Each point is reached from the start by the listed moves, each made once or not at all, plus a little noise. Say if it took an odd or an even number of moves. Then give how often each move was made.
In the rows, 128 means zero.

Moves:
(1): [160  78 147 169 129]
(2): [168 171  77 121 101]
(3): [124 154 139 132 106]
Start: [ 99 126 150 131 140]
Points:
[125 103 175 175 117] -> even (1, 0, 1)
[104 124 140 128 131] -> even (0, 0, 0)
[169 118 114 168 117] -> even (1, 1, 0)
[130 200 109 124  86] -> even (0, 1, 1)

Moves:
(1): [146 124 119 106 108 148 111 126 149  94 137]
(2): [141 148 137 110 115 112 127 139 128 115 118]
(3): [106 131 129 131 116 127  92 162 121 128 135]
(4): [150 140 164 142 104 106 117 111 147  99 137]
(5): [144 113 124 120 151 116 116 121 121 122 133]
(6): [118 142 138 132 142 160 131 106 112 122 132]
(7): [124 134 139 117 136 136 145 128 120 127 160]
(8): [127 147 102 164 135 135 115 138 105 111 147]
(9): [123 147 136 121 142 126 128 139 168 122 121]
Start: [140 105 139 125 148 124 104 146 132 141 149]
Points:
[141 144 170 166 163 137  52 144  89  81 225] -> even (0, 0, 1, 1, 1, 1, 1, 1, 0)
[148 179 167 153 120  89  42 194 160  76 166] -> odd (0, 1, 1, 1, 0, 0, 0, 1, 1)
[159 118 146  92 178 161  81 125 170  86 158] -> even (1, 0, 0, 0, 1, 1, 0, 0, 1)
[115 133 123 151 150 138  70 190  96 121 209] -> odd (0, 0, 1, 0, 0, 0, 1, 1, 0)
[174 152 126  92 167 134  75 169 153  62 196] -> even (1, 1, 0, 0, 1, 0, 1, 1, 1)
[141 163 207 120 121 119  77 153 120  92 191] -> odd (0, 1, 1, 1, 0, 1, 1, 0, 0)

Moves:
(1): [189 144 137 120 145 130 111 181 166 160 140 107 123 146 156]
(2): [105 141 146 113 129 124 114 139 109 158 128 125 146 136 122]
(3): [121 104  98 124 136 161 120 123  91 154 122 112 131 116 149]
(4): [130 169 110 131 155 138 117 148 147 150 145 103 147 194 129]
(5): [119 118  61 116 124 133 112 107 123 147 117 120 133 144 132]
(6): [121 123 108 120 133 122 128 100 131 129 133 119 149  86 141]
(7): [163 134 107 136 150  79  85 199  95 193 169  89 119 174 154]
(8): [123  89 118 149 103 143 138 139 121 159 157 126 168 115 134]
(9): [126 111 153 140 109  85 141 108 157  56  94 122 130  86 160]
(10): [108 111 129 112 137 144 134 133 129 129 136 122 131  95 125]
(11): [116 144 163 115 129  77  92 124 119 123 155 137 140 165 143]
(12): [128 101 116 119 144 147 151 117 114 140 111 140 124 117 116]
(13): [137 153 157 119 129 124 126 124 148 131 125 113 111 161 113]
(14): [119 122  96 115 113 144 141 125  95 135 147 124 166 134 113]
Start: [131 144  98 194 113 156 100  87 143 120 145 156 122 130 135]
Points:
[153 105 103 139 174  71  22 157 102 211 184  77 165  98 249] -> odd (1, 1, 1, 0, 0, 1, 1, 0, 1, 1, 1, 1, 0, 0)
[171 156  71 134 151 120  51  72 177 182 159 123 132 182 168] -> even (1, 0, 0, 0, 1, 1, 0, 0, 0, 0, 1, 1, 1, 0)
[121 131 119 171 135 104  52 144 105 171 151  73 122 129 191] -> even (0, 1, 1, 0, 0, 0, 1, 0, 1, 1, 0, 0, 1, 0)
